Rows are points. The points of each table are mixes of a few directions, plus a little noise. Count the directions of each table, and those that both share. Where both have some left over, give the other angles between the two spaces (their principal angles), to ten degrees, smallest first.

First:
[[ 31  91]
 [-19 -55]
 [ 11  34]
 [-12 -33]
 [ -2  -5]
 [ -6 -16]
 [ -5 -16]]
Second, 5 rows:
[[-17 -49]
 [ 17  50]
 [ 13  36]
 [  7  21]
 [-21 -59]]
Directions: first 1, second 1, shared 1

First, 6 rows:
[[ 16   7  22  16]
 [ 36  18  42  34]
 [-17 -10 -14 -14]
 [-53 -71  50 -11]
 [-14   2 -37 -21]
 [ 32  56 -61  -4]]
Second (8 x 4):
[[-22  82 -13  17]
 [-35 -10  13  -4]
 [ 59  21  37  36]
 [ 28 -43  -7 -12]
 [-39 -36   2 -20]
 [ 30  21  42  32]
 [-50 -43 -32 -40]
 [ 31   9 -41 -12]]
Directions: first 2, second 3, shared 2

First, 9 rows:
[[-29   1 -15 -30  -1   3  48  37  53]
 [ 27 -29 -30 -21  32  22  -5  -4 -61]
 [ 27 -13  53  -8  -3  -7  30   4  -3]
 [-30   8  22  -5 -23  -8  50  42  50]
 [-32  16 -36 -12   0   0   2   6  50]
 [  7  29  80  80 -50 -32 -47 -29 -17]
 [-50  32 -11  53 -40  -9 -24  17   9]
 [ 34 -13 -67 -34  55  18 -56 -59 -25]
 [ 46 -32   3 -24  31  14   2 -14 -55]]
Second (9 x 9):
[[-55 -49  38  48  21   2   3 -24  -1]
 [ 38 -23 -25  22 -48 -36   9  -3   1]
 [-49   3  48  24  33  26 -17  -6 -23]
 [-16  -1   0 -19  25  11   8  -2  18]
 [ 38  62 -57 -38 -21  14 -18  41 -32]
 [ 94  53 -42 -55 -49 -24   3  21  12]
 [-42 -16  47 -41  72  23  23 -28  66]
 [ 13 -19  44  20 -11 -22   7 -25  16]
 [-21  -8 -51  38 -22   6 -16  24 -54]]
Directions: first 4, second 4, shared 2; angles 80, 90

First:
[[-34   5 -67 -52  10  25 -34   7 -21 -71 -24 -15]
 [-35   5 -64 -51   9  25 -34   8 -21 -71 -23 -16]
 [  1  -1   3   3   0  -2   1   1   1   3   1   1]
 [ 23  -3  41  32  -6 -16  23  -4  14  45  15  10]
 [ 22  -3  44  34  -6 -16  23  -4  14  46  15  10]
 [-32   6 -58 -46   8  23 -32   7 -18 -64 -20 -14]
 [-37   7 -71 -56  10  28 -37  10 -24 -78 -25 -19]
 [  6  -1   8   6  -2  -3   3  -1   3   7   2   2]
 [  6   1  11  10  -2  -4   5  -1   3  13   5   3]
 [ 23  -4  44  34  -6 -18  23  -5  14  46  15  11]
 [ 59  -9 112  88 -17 -43  58 -13  39 121  37  28]]
Second, 8 rows:
[[-22   4  21 -18   6  29 -41  37  -6  26  33 -33]
 [-42   0  37   1  -2  15 -26   1 -29  20 -12 -40]
 [ 57   3  -6  52  -3 -61  13  -7   2  -7  19  40]
 [ -1 -16 -25 -73   6  80  42 -39   4 -40 -36  11]
 [-27  19 -20  52  18 -58  34  12  82  43 -41  14]
 [ 52 -10  26  21 -26 -27  25  -2   8  25  41  29]
 [  6  13 -28  10  62  23 -19 -30 -32 -50 -41   7]
 [-22 -13  -3 -45 -61  -5 -29  27 -28 -16  34 -28]]
Directions: first 1, second 6, shared 1

First (11 x 20):
[[  12  -35   -2    5   -5   15    9  -19   34   -6  -37  -14   -6    2
    -4   33  -13  -17    0  -12]
 [   9  -30   -1   15  -20   23    0   -7   36   -4  -35  -22  -12   -1
    -9   39   -3  -20   -3  -24]
 [ -24   78  -15   -4   19  -38  -54   98  -50   -4   95   37   52  -21
    20 -111   70   15   -4   12]
 [  22  -10  -19   -1   15  -14  -54   59   54  -34  -18   14   35   -2
    -2  -41   23  -26    4   -8]
 [  -6    4    2  -37   51  -32   58  -57  -50    2   22   21   17   -1
    37  -16  -26   24    5   51]
 [ -10   -1    7    8  -15   14   22  -23  -14   14    3  -14  -17   -3
    -1   27   -6    5   -4   -6]
 [ -38  -28   15   45  -65   71   87  -69  -38   51   11  -72  -46  -31
    14  114    6   -4  -19  -47]
 [  -2   51    8  -16   11  -30  -39   32  -26    2   27   36   -3   20
   -21  -54   -3   27    5   24]
 [ -12   19  -10    9   -1   -2  -13   39  -13    0   35    0   23  -18
    15  -28   38   -4   -4   -9]
 [  17   16   19  -49   45  -43   10  -53  -22   -4  -20   46  -20   45
   -19  -22  -70   39   16   62]
 [  30  -60   -3   25  -32   36  -27    1   91  -19  -84  -30  -23   11
   -32   60  -15  -40    1  -43]]
Second, 9 rows:
[[   7  -24  -47    7   46   45  -14  -32  -44    7   28    5  -51  -23
   -34   -3   -8  -27   11   34]
 [  40   30   58   13  -32  -38    4   55    9   10  -16  -62   42  -27
    35   25  -16    5  -60   -3]
 [ -16   11  -16   27  -20   47  -11   -1  -35   31   30  -22  -63  -14
   -45   22    1    1  -12  -11]
 [  -5  -46  -17    4    7    7   -4   -2   29  -41   -4   33   76   -7
    62  -21   67  -47   52  -18]
 [ -37    2  -36  -37   48   -6   74  -61  -29   24   19    2  -55    7
   -23    3  -46   50  -22   23]
 [  16  -23  -35  -16   51  -10   -7   11   23  -22   -7    8   13  -11
     3  -27   -4  -17   -4   18]
 [ -68  -12  -50  -31    8   -3   30  -19   50  -14   -3   51  -11   45
   -19  -31   25   36   28  -42]
 [  31   29   23  -15    7  -30  -30   18    7    3  -24    0  -25   22
   -39   -9  -53   23  -22   25]
 [  34   31  119   48 -113  -10  -44   32  -12    1  -21  -12   76   10
    60   40   36  -24   29  -27]]
Directions: first 4, second 6, shared 3; angles 90

First:
[[  31  -15  -17  -40  -19   17  -23   14  -28    5   -6   -8  -23   42
     2  -13   15   21   35  -50    7    8  -45  -69  -13   18  -61   12
    55  -82   30  -18]
 [  25  -29   61   18   78   33   30  -32   11   93  -85   12   -8  -66
    84   29  -55    7  -16    3  -34    2  106   82  -49  -83   33    7
    52    9  -39   64]
 [ -55    1  -21   -8    9   -9   -6    3   21  -37   70   -2   35    3
   -45   27   31  -37   -1   30   27  -20   -6   24   49   27   39  -19
   -28   44   -9  -47]
 [  44   -5   37   -7   53   35   12    0    5   47  -85   22  -23   -2
    72   -1  -33  -24    9   -2   -9   -5   55   27  -34  -14   11   17
    44   12  -30   20]
 [ -50    0  -13   20  -17  -40   15  -12   15  -19   53   -7   15  -14
   -48   18   25   -1   -5   25    4  -20   -3    4   26    6   26  -26
   -41   33    0  -11]
 [  -3   36  -10   11  -10   17  -23   20    6  -53   22    6   34    0
   -10  -22  -16  -23  -39   26   11   28  -20   42   27   16   21   16
   -57   46   -4   -9]
 [ -33   14  -25    4  -29  -32    0    6    9  -46   51   -2   10   19
   -50   -2   32  -18    3   21   17  -17  -32  -20   33   40   13  -16
   -45   33    6  -34]
 [  26  -27   35   -9   63   59   -7  -11   -3   62  -47    4    9  -42
    64   23  -45    9  -15  -16  -15   24   59   67  -27  -66    7   19
    60  -29  -19   35]
 [  25    9  -17    2  -61  -47   15    6  -18  -11  -19   -4  -51   47
   -19  -36   26   24   36  -24   -6  -16  -50 -106  -21   43  -51   -4
    -2  -35   28   -2]
 [ -10   14  -32   10  -69  -32  -12    6  -17  -40   47  -19    1   13
   -52  -24   19   39   -7  -12   -2   16  -66  -52   11   15  -36   -4
   -37  -31   37    0]]
Second, 9 rows:
[[ -41  -42  -28   14   27   15  -31    3   27  -41  -64  -15  -19   67
    33  -37   46  -43   32  -17   11  -28  -58  -23   15   10  -31   25
    33    4  -20  -58]
 [ -36  -34   -5   18   29   15  -12  -10   21  -10  -38  -19   -1   17
    25   -5   13  -17   12   -8    5  -12  -16   18    8  -22   -7    3
    27    6  -12  -19]
 [  11   31   38   27  -11   15   59  -13   -7    4   -4  -58    8  -30
    -7   49  -83   27   25   -8   41   25   39   52  -10  -32   25  -96
    20   22   44   69]
 [  22    5    4  -64   -5  -27   25    4  -19   43   66   30  -14    0
   -37   47   29   -4   36    2   10  -35   38  -55   -2   48   13  -25
    25  -25    6  -22]
 [  37   41    8   18  -37  -13  -21    5  -20   17   44   46   36  -83
   -10  -29  -30   50 -106   32  -63   59   25   41  -18  -36   16   64
   -98    3  -13   56]
 [  53   32  -21  -76  -45  -37   -1   35  -29    1   53   52  -32   53
   -43  -11   52  -18   36    1    8  -31  -21 -119   -1  109  -21   15
    -9  -29    9  -53]
 [ -28  -24    4   21   25   14    2  -16   15    1  -24  -22    4   -4
    16   10   -6   -3    5   -4    6   -2    6   33    4  -32    2  -10
    21    7   -6    2]
 [ -13   11   -1   62   -8   29    1    3   16  -67  -84  -59   -7   39
    33  -40  -42   -9   13  -17   29   25  -55   27    5  -18  -24  -25
     5   32   22   18]
 [  -4  -18    1  -17   19  -13  -17  -11   -3   50   50   45   24  -59
    -8   16   22   18  -51   22  -47    0   44   24   -5  -29   23   46
   -24  -16  -31    3]]
Directions: first 5, second 4, shared 2; angles 70, 80

First, 11 rows:
[[-42 -20  13  14   6 -10 -14  11   2 -32  28  37  -4 -35   1  -3 -18  33
    5   6  -5   5 -30 -33   2  23 -33   8  19   7  43  31]
 [-24  45 -30 -16 -37 -49  38 -31  -2  -2 -21 -34  -2  37 -31   6  27   4
   53  -7   4 -51  78   7 -12   4 -17 -14   2 -84   7 -16]
 [ -8   7   3   3   6 -12 -17 -10   6 -19  19  21 -19 -31 -21   3 -17  15
   -6 -12   0  10   0 -25  12  21 -22  20  15   9  10   2]
 [ 23 -42   1  -6  18  51   2  21  -6   6  -3   3  16  14  45  -6  -2  -4
  -18  17  -3  16 -52  17  -8 -25  22  -5  -5  41 -10   3]
 [ 71  -1  38  20  28  23 -28  23   4  52  -8 -18  16  -4  -3  -3  -2 -58
  -57   5  15  39 -25  17  17 -35  58   4 -36  71 -69  -4]
 [ 85 -37   7 -11  25  66   2   7   1  22   6 -16  27  11  15  -8 -23 -23
  -31  13  14  30 -32  11  17 -27  28  14 -19  74 -60 -26]
 [-84  18  -1  13 -14 -68  -5  -4   3 -18   3  27 -23 -16  -8  -7  22  20
   22  -3 -10 -27   4 -24 -18   4 -33  -3  29 -54  57  40]
 [-27  19 -27 -17 -16 -17   8 -29   1 -29   9   9 -27  -8 -16   9  -6  27
   24 -15  -7 -15  33 -11   1  31 -37  10  20 -37  27 -15]
 [-36   3  -6   2  13  29 -48  12  -7  -9  -3  40 -46 -30  38  23  -2  12
  -43 -20 -34  37 -37  25 -11  31  13   1  14  10  39   2]
 [-17  39 -42 -31 -35 -73  62 -50   2   6 -24 -42   3  62 -31 -21  45 -10
   70   5  21 -75  75 -10 -26 -50 -29  -5  19 -91 -16 -12]
 [ 57 -29  37  27   5  59  -2  47  -7  24   1 -31  59   7   7  10 -22 -15
  -17  16   3  28 -15  24  26  16  56 -26 -58  54 -27  -5]]
Second (9 x 32):
[[   3  -24   -5   13   -7   40  -36   21   -5  -17  -26  -39   17   -5
    27    9  -11   30   -8   15   -8   10  -19   22  -10    9   28  -27
   -24  -13   14  -19]
 [  28   -5    5  -13   19   39   13    5   -4   17   19   31   -8    2
    13   10   -9  -21  -26  -13   -8   29  -15   14   15   15   11   15
    -2   50  -17   -3]
 [  47  -14  -15  -12    3   47  -14   -6    0   -7   -9  -27    4    1
     8    6  -20    8  -12    1    2   16   -3   15    6    4   15    3
   -14   17  -24  -40]
 [   1   -9   20    1   18   20   26   20   -6   21   29   50    3    3
    15    5   -1  -26  -15   -7  -10   22  -23    5   13   13    6    8
     1   51    0   29]
 [  17  -46   12   13  -13  -27   48    5    6  -13    8  -44   76   30
   -19  -44   -6   16   64   48   39  -50   -2  -48   -1  -54  -26  -13
    -7  -10  -16   19]
 [  -3  -12   30   -7   28  -13   64   14   -3   39   48   78    9   23
    11  -18   17  -54   -4   -2    2    5  -33  -17   12  -25  -14   23
    20   67  -14   61]
 [ -27  -18   14   27  -10   18  -22   35   -7  -14  -11  -13   23  -10
    17   12   -7   28    3   13  -12    5  -15   12   -3   26   20  -30
   -22  -16   37   10]
 [ -67  117  -37   -3  -39 -106  -54  -68   15  -29  -26  -17  -94  -51
   -84   31   13   27    9  -54  -10  -26  114  -12   -3   61  -41   15
    27 -121   37  -40]
 [  -1   12  -26  -18    2  -19  -22  -29    6    3  -31  -19  -30    7
    12  -11   24   -7  -13   -1    5  -10   -3    7  -28  -48    2    7
    20  -27  -16  -17]]
Directions: first 6, second 5, shared 4; angles 60
